Each row of a before or after table is a point. The points were changed in one or more steps. Then noise was added and the rows were shuffled. The steps act on columns, c1 being the first. What was done? A step turns or swaps two columns, mirrors them in a line or flattens them onto one, adds a multiple of one to another, or multiplies or shifts one. Angles are multiples of 10 degrees, from the lower column toward the higher: turns from -170 to 170, lines from 10 to 170 but not 90. Use the fewest steps. Two steps may share a column if one is a turn and the other turns, adds or multiplies; they go together, in the order done. Otherwise the lowest column goes first.
In the rows, zero is written as 128.

Before, 13 rows:
[[ 93 150 117]
 [ 96 108  95]
 [106 111 148]
 [ 95 111 131]
 [110 117  68]
 [161 130 121]
 [104 137 125]
 [ 96 130 126]
 [155 112 128]
 [125 127 127]
 [174 121 136]
 [136 131 111]
 [117 133 125]]
After:
[[ 97 108  63]
 [104 137 122]
 [136 130  94]
 [109 117   8]
 [ 93 151 107]
 [160 129 114]
 [155 112 128]
 [ 94 109 135]
 [ 95 130 124]
 [106 110 168]
 [124 126 126]
 [174 122 144]
 [118 133 121]]
Steps: multiply c3 by 2

Before:
[[ 15 144  88 147  20 127 125 127]
 [ 97 139 135 138 141 143 149 114]
 [ 87 145 142 143 133 118 108 186]
 [138 124 137 146 129  77 120  85]
 [133 168 151 162 138 151 154  95]
 [125 124 149 135  85 138 112  78]
 [158 110 148 162 102 122 142 139]
 [158 168 151 159 118 125 113  91]
 [149 146 164 133  47 126  97  93]
 [147 171 164 107 116  82 135 108]
 [122  72 138 153  94 155 119 188]
 [145 165 109 125 112 128 125  88]]
After (12 x 8):
[[119 127 150 137  90 133  81 150]
 [ 97 135 137 140 140 141 114 116]
 [139 125 136 144 128  75  85 145]
 [159 156 148 158 114 123  97 147]
 [143 162 167 106 114  80 108 125]
 [  8 141  90 147  20 121 129 130]
 [146 153 108 128 115 128  94 137]
 [137 163 150 161 139 151  90 107]
 [ 85 138 143 145 130 118 191 131]
 [160 119 144 156 103 121 132 110]
 [152 139 163 135  47 127  97 165]
 [122  91 137 156  95 155 189 128]]
Steps: multiply c2 by 0.7; turn c7 and c8 by -100 degrees

Before:
[[147 173 149  69  65 179 134 112 161 142 134 124 121  95]
 [137 120 147 149  81 193 136 121 109 131  49 101 122  90]
 [141 148  96 113 102  88 139 177 117  89 137 164  85  98]
 [180 180 113 151 150  96 176 149 121  83 112 139  79 124]
 [158 125 152 151 137 125 126 147  98  83 141 121  93 133]
 [140 170 145 134  95 176  81 140 127 149  74  82 166  97]
 [109 174 162 108  84 164 147 110 131 145 127 144 175  68]
 [ 61 179 161 104  59 168 128 105 188 149 108  98 152 101]
 [151 140 109 130 137 103 154 145  87 147 118 133  89 149]
 [136 174  67 123 123 135 151 129 105  78 160 155  95 133]
 [138 147 144 162 128 180 102 136 136 152  92 144  98  94]
 [145 140 133 118 152 145 137 168 118  97  81 154 120 154]
 [171 151 111 171 107 128 166 187 113 106 136 154 102 160]]
After (13 x 14):
[[150 176 113  69  62 180 131 109  93 142 133 123  71  96]
 [152 137 137 128 137 107 137 142 173 143 118 128 111 150]
 [158 125 101 148 137 121 126 147 153  82 143 121  94 134]
 [140 149 158 110 102  88 131 177 145  84 139 163 128  97]
 [182 181 146 150 154  96 148 149 135  81 111 136 113 121]
 [107 176  97 107  83 163 141 108 120 147 130 141 134  68]
 [140 142 115 166 131 177 117 136 116 154  93 145  49  91]
 [140 168 109 131  97 177 106 137 127 150  75  85 117  99]
 [171 153 144 171 108 128 146 185 148 104 137 155 103 161]
 [148 139 119 118 150 146 129 168 137  97  82 153 104 159]
 [139 120 106 152  81 191 132 124 147 130  50 100  54  93]
 [135 178 185 124 124 133 140 126 161  78 161 154  87 132]
 [ 63 179 105 105  55 163 124 106  61 150 108 101 112 102]]
Steps: turn c3 and c9 by -170 degrees; add -1 times c6 to c13; multiply c7 by 0.4

Before:
[[138 156 115  97 116 118 112 151 135 133 146 158 137 151  99 128 104  76
  144 107 118 145 103 134]
 [141 118  91  96 149 111 141 155 141  91 100 161 140 133 109 124 154 109
  156 131 105 138 153 131]
 [ 54 150 110 143 150 139 163 134  97  67  90 114 114  52 134 137 108 105
  101 151 186  97 155 153]
 [ 81 140 124 133 181 187 142 124 129  62  97 127 111  73 115 119 127  89
   89 165 166 187 151 137]
 [131 146 125  88 133 113 137 114  77 116  88 143 146 153 130 135 146  68
  164 146 114 131  99 106]
 [135 178 123 104 136 117 154 116 122 138  90 130 156 166  93 109 148 109
  111  94 122 125 129 110]
 [197  51 134 143 168 138 118  64 160 103 146 100 139 134 112 154  74 125
  169 139 110 216 190 163]
 [171 173 153 103 127  90 128 122 140 130  97 143 110 141 115 138 162  92
  176  82  99 162 110 147]
 [ 43 135 131 156 154 167 111 148 114  84  54  98 145  61 115  94 107  97
  100 148 125 144 148 168]
 [145 160 144 138 122 122 122 130 133  87 133 138 159 142 107 137 175  74
  151 117 105 102 111  99]
 [ 85 135 135 120 159 122 129 152 130 121  99 126 120 163 115 183 155  90
  133 133 126 122 128 119]
 [213  88 132 104 162 135  89  90 138 145 147 101 104 114  97 126 129 125
  128 162  98 173 167 174]
 [204  64 175 111 174 153 133  90 138 129 166 152 117 149 135 124 104 118
  146 114  66 176 172 176]
 [ 30 145  93 131 133 198 129 125 126  82  99  85 121  72 167 107 139 122
  117 146 158 146 156 148]]
After (14 x 24):
[[ 52 133  97 156 152 168 111 140  67 157  56  97 110  60 115  92 109  98
   99 149 123 142 150 168]
 [210  63  94 113 175 150 133  92  86 101 161 155 106 149 136 128 138 121
  149 115  58 179 170 177]
 [142 181 132 105 133 118 153 117 136 124  93 129 153 165  95 113 104 110
  107  92 121 126 125 107]
 [210  87 138 108 161 138  88  92 149 109 152 103 125 115  99 124 153 127
  129 158  99 173 167 169]
 [ 98 133 115 117 161 124 132 153 118 130 104 125 156 159 120 182 140  88
  136 135 128 117 130 121]
 [146 142 123  92 135 114 135 115  68 139  89 144 151 152 132 135 114  68
  166 144 114 132 101 108]
 [144 120 129 102 151 108 147 156 143 179  98 157 155 137 110 124 122 110
  158 127 104 141 152 131]
 [178 172 111 107 126  93 123 125 111 109  96 145 158 144 112 136 154  94
  175  84  97 168 107 144]
 [ 61 148 101 146 148 140 164 133  56 188  92 112 105  51 137 137 136 105
  104 149 186 100 152 154]
 [ 87 134  88 134 182 188 140 124  70 182  95 126 122  70 118 118 143  92
   88 163 164 185 152 136]
 [155 157 144  97 117 123 113 151 161 127 145 159 109 150 100 128 116  76
  145 106 118 148 107 132]
 [162 162  89 136 125 124 124 129  76 147 132 135 178 139 108 136 108  77
  148 119 106 104 118  91]
 [ 32 145 128 127 133 196 133 125 122 185  99  83 134  78 168 109 137 121
  121 147 157 145 153 148]
 [195  45 109 148 169 139 122  61 127 146 145 104  75 133 113 152 103 125
  165 139 108 215 191 163]]
Steps: add -0.3 times c18 to c1; turn c3 and c10 by -140 degrees; add 1.5 times c3 to c9; turn c13 and c17 by -80 degrees
